Rows are points. To make a cloud, some directions were put in groups of two or more. Within a group, all points are equally far from the middle, so they leave a hole (a ring in 2 directions, a hollow ball in 3). The other directions are filled evenly. Then the cloud was stretched, turned, moved and blurred a little. How many holes are there, and how many directions does each take, smallest first?
In the rows, zero is written as 128.

Cloud:
[[139 106 151]
 [176 114  91]
 [140 147 144]
 [138 115 131]
 [135 116  91]
 [ 79 123 140]
 [ 99 138 101]
 [ 93 125  87]
 [156 119 117]
 [ 75 134 123]
 [157 150  82]
 [113  76 126]
 [ 90 125 145]
 [164 140  92]
 [173 130  86]
 [143 137  94]
 [141 110  83]
 [ 97  79 109]
 [ 65 134 105]
 [171 149  82]]
Holes: 0

Cloud, 26 rows:
[[146  96 139  83]
 [115 172 118 158]
 [193 129 120 105]
 [107 108 114 175]
 [131  91  81 136]
 [113 115 172 131]
 [185 147 100 110]
 [146 142 163  78]
 [169 161 133 152]
 [127  84 113 101]
 [178  94 130 106]
 [134  83 115 162]
 [138  95 150 156]
 [148 167 148  82]
 [ 96 106 143 101]
 [131 182 138 140]
 [130  87 123 165]
 [129 123  72 120]
 [159 112 158 148]
 [160 153  85 106]
 [101 101 119  99]
 [120 134  80 109]
 [159 125 164 145]
 [134 164  98  96]
 [140 176 130  88]
 [ 95 120 119 171]]
Holes: 2 (2, 2)

Cloud:
[[131 165  62 147  98 134 123 138]
 [135 137 148 120 148 188 133 131]
 [113 178  90 163 112 137 164 143]
 [113 139 104 111 118  99  99 138]
 [ 95 180 130 118  68 111 128 102]
 [185 110 139 118 179 127 134 128]
 [123 168  59 174 130 117 127 147]
 [ 82 107 135 123  66 147 161  99]
 [162 102 120 108 123  89 143 156]
 [150 111 107 125 115 119 187 106]
 [134 161 133 127  92 161 116 117]
 [153  96  97 114  89 148 161 120]
 [120 116 151  98 181 100 176 120]
 [129  70 118  86 115 163 123 125]
 [180 116 109  91 144 136 184 142]
 [ 84 177  91 151 102 121 139  80]
 [143  99 144  71 108 103 157  99]
 [162 132 127 115  97 153  94  88]
 [ 92  83 109 145 117 141 160  59]
 [ 93 115  77 145  97 162  94 147]
 [153 120 129 122  72 172 148 105]
 [ 92 162 122 132  81  97  93 120]
 [122 105 105  88 132 110 138  54]
 [155 111 135  80  80 171 166 132]
 [121 116 168 158  88 108 152 123]
 [ 79 139 131  89  95 110 127 124]
 [159 118  71 118  89 159 136 102]
 [139  88 185 123 156 122 139 144]
 [100 111  81 129 104 120 124  74]
 [119 107  73 102 111 133 145  60]
 [171 195 106 103 161 109 159 138]
 [157 150  85 141 123 169 191 119]
 [145 149 163 120 143 160  98 123]
 [152 154 155  99 135 136 156 102]
 [109 147  72 117  76 125 112  92]
 [ 69 124 111 131  80 147 151 159]
 [106 115 101 127 134 154  81 103]
 [133 117 139 132 160 175 166 123]
 [137 166 152 151 158 117 111 136]
 [ 88 164 122 127 106  92 158 150]
 [ 98 173 152 135  89 106 121 103]
 [145 121 137 157 151  72 183  96]
 [132  85 140 117 116 162 149  58]
 [159  98 129 142 128 170  86 119]
 [107  92  82 120 107 131 148 124]
 [148 135 117 150  83 170 151 136]
 [166 111 122 108  78 195 136 142]
 [ 81 118  86 139 170 123 155 124]
 [162 119 184 128 161  99 143 134]
 [157 167 114 131 105 123 180 114]
 [132 110  88 140 136 103 129  88]
 [ 99 145 117  88 143  94 128 158]
 [113 131 137 123  90 124 180 140]
 [ 85 135 119 145  98 111 180 132]
 [173 115 129 150 183 126 153  97]
 [137 159 106 139 111  81  99 116]
 [141 149 168 124 110 116 148 114]
 [120 136 127 157  67 182 145 106]
 [125 156 126 161 148 140  91 132]
 [123 166 104 110 159 153 132 178]
 [166 151  93 164 111 136 142 154]
 [122 148 111 169 108  74  87 141]
 [157 148 107 131 113 109  99 152]
 [100 127  83  95  54  97 132 118]
 [ 98 136  95  78 145 118 186 107]
 [160 173 106 137 140  87 117  98]
 [153 153  83  93 124 161 110 100]
 [127 154  68 164  74 121 112 146]
 [158 103 100 105 126 132 135  96]
 [ 67 129 127 144 112 114 153  95]
 [122  79 134 122 146 106 124 127]
 [143 124 148 187 120 119 143 101]
 [ 81 152 145 129  75 148 107 112]
 [ 59  94 147 171 120 147 129 119]
 [137 154 161 162 102  99 143 160]
 [124 113 110 119 147 100 100 119]
 [ 73 158  80 173 156 129 146  86]
 [ 87 110  57 153 167 130 164 112]
 [167 111 116 122 112 180 153 139]
 [162 105 133 110 128  92 160 133]
 [160 150 108 143 149 160 171 113]
 [120 137  85 151 120  98 109  70]
 [127 176 123 158 145 130 134  83]
 [124 138  59 113  74 145 117 108]
 [159 184 105 107  75 130 152 120]
 [157 150 118 171 102 120 156 137]
 [173  98 111 138 125 163 146 185]]
Holes: 1 (3)

Cloud:
[[134 139 134  60 120 131  97 143 121]
 [ 58 145 155 142 145 152 125 155 139]
 [108 141 107 131  82 167  91 109 163]
 [118 124 172  82 121 175 102  75 148]
 [144 146 133 141 157 159  93 187  99]
 [103 172 115 157  93 131  76 187 123]
 [ 93 153 128 175  97 100 102 127 132]
 [132 120 150 105 180 146 140 150 144]
 [135 164 126 153 130 190 141  86 134]
 [141  87 107 154 153 150 108  66 153]
 [116 131  94 112 121 140 149  93  68]
 [100 160 133 111 116 139 105 110 206]
 [ 92 162 146 115 138 153 138 180 112]
 [131 102 153 171 125 141 147  85 169]
 [ 73 141 140 178 119 127 151 135 128]
 [119 112 113 160  73 131 114 136 120]
 [ 72 138 156 105 151 176 106 118 134]
 [143 159 111  84 154 135 119 115 166]
 [ 97 105 155  94  79 143 157  91 129]
 [126 167 142  78 143 126 105 143 109]
 [128 100  76 131 159 161  95  91 153]
 [ 62 151 134 133 133 137 122 145 187]
 [107 152  89 106 157 126 110 128  76]
 [156 100 145 156 108 147 115 122  79]
 [177 129  92  96 111 160 117 106 145]
 [138 129  93 142 118 164 160 171 155]
 [ 82  99 134 145 126 111  86 147 158]
 [116 173 134 206 117 160 135 162 155]
 [143 205 166 134 121 114 125 159 138]
 [178 182 136 134 103 138 142 184 114]
 [112 137 116  92  91 114 143  91 176]
 [ 88 126 132 139 103 114 166 111 130]
 [137 137 163 109 127 156 100  61 126]
 [ 93  79 156 147  98 124 108 144 151]
 [105 132 123 105 152 136 138  87  73]
 [109  72 138 111 161 112  79 122 130]
 [148 157 181 178  90 133 117 139 103]
 [128 103 144  93 151 100 133 104 100]
 [165 136 113 126 159 176  83 124 118]
 [187 165 116 133 102 162 152 151 106]
 [ 79 135 148 146 109 182  98 166 141]
 [154 102 162 144 100 135 119  75 163]
 [126 145 177 153 127 149 107 155 188]
 [ 84 150 107 168 156 153  90 138 164]
 [104 130 127 199 134 134 123 148 168]
 [143  98 123  86 173 165  91 119 117]
 [145 157 165 162 134 118  77 166 138]
 [134 122  78 155 113 187 128 145 135]
 [145 142 122 176  98 118 113  88 141]
 [134 174 106 135  77 124 163 156 140]
 [155 108 125  75 167 146  87 122 152]
 [ 86 128 148 180 118 166 142 122  92]
 [115 108 108  70  91 114 129 104 128]
 [167 152 100 146 145 178 161 142 110]
 [145 169 104 117 143 184 149 148 147]
 [127 141 139 159  85 108  91 169  94]
 [127 107 108 147  78 132 119 138 101]
 [163 124 119 160 162 163 128 168 129]
 [138 152  75 171 136 176  97 103 114]
 [119 164 118 113  79 157 154 120  72]
 [125 140 132 127 107 144 165 110  58]
 [113 137 138 155 122 199 130 129 191]
 [102 127 124 153 123 108  88 127 192]
 [154 135 136 136 155 110  64 114  95]
 [181 161 124 124 121 103  73 137 123]
 [120 125  84 152 166 127 151 151 138]
 [138 174 139 148 135 167  79 142 166]
 [100 121 164 102 154 175  94  82 131]
 [175 109 125 139 144 138  92  81  92]
 [ 96 160 115 115 120  99 132 117 163]
 [141 155 114 204 104 150 122 172 144]
 [152 151 157 111 119 121 128  65 129]
 [ 96 167 113 129  88 177 115 101 154]
 [157 161 148 122 110 139  58 120 115]
 [ 91 100 174 161 121 142 139 111 112]
 [163 145 146 182 119 171 114 165 126]
 [162 155 145  83 119 112 119 149 159]
 [106  95 172 118 153 137 130  62 115]
 [120 166 129 149 175 169 150 127 148]
 [ 96 182 115  87 125 139 110 145 103]
 [ 80 154 156 109 108 163  82 133 143]
 [117 117 106 187 142 121 112  93 139]
 [128 144  70 122 156 126  92 138 147]
 [ 87 138 169  80 136 176 108 119 149]
 [ 87 119 133 131  83 144  89 161 180]
 [156 110 160 113 117 109  69 102 150]
 [ 98 154 138 137 105 187 107 100  88]
 [116  96  97 125 117  95  99 130 164]
 [130 162 162 167 155 131 154 140 141]
 [116 121 136 139  97 114 121  76 186]
 [149 154 161 133 121 106 152 157  94]]
Holes: 3 (2, 2, 4)
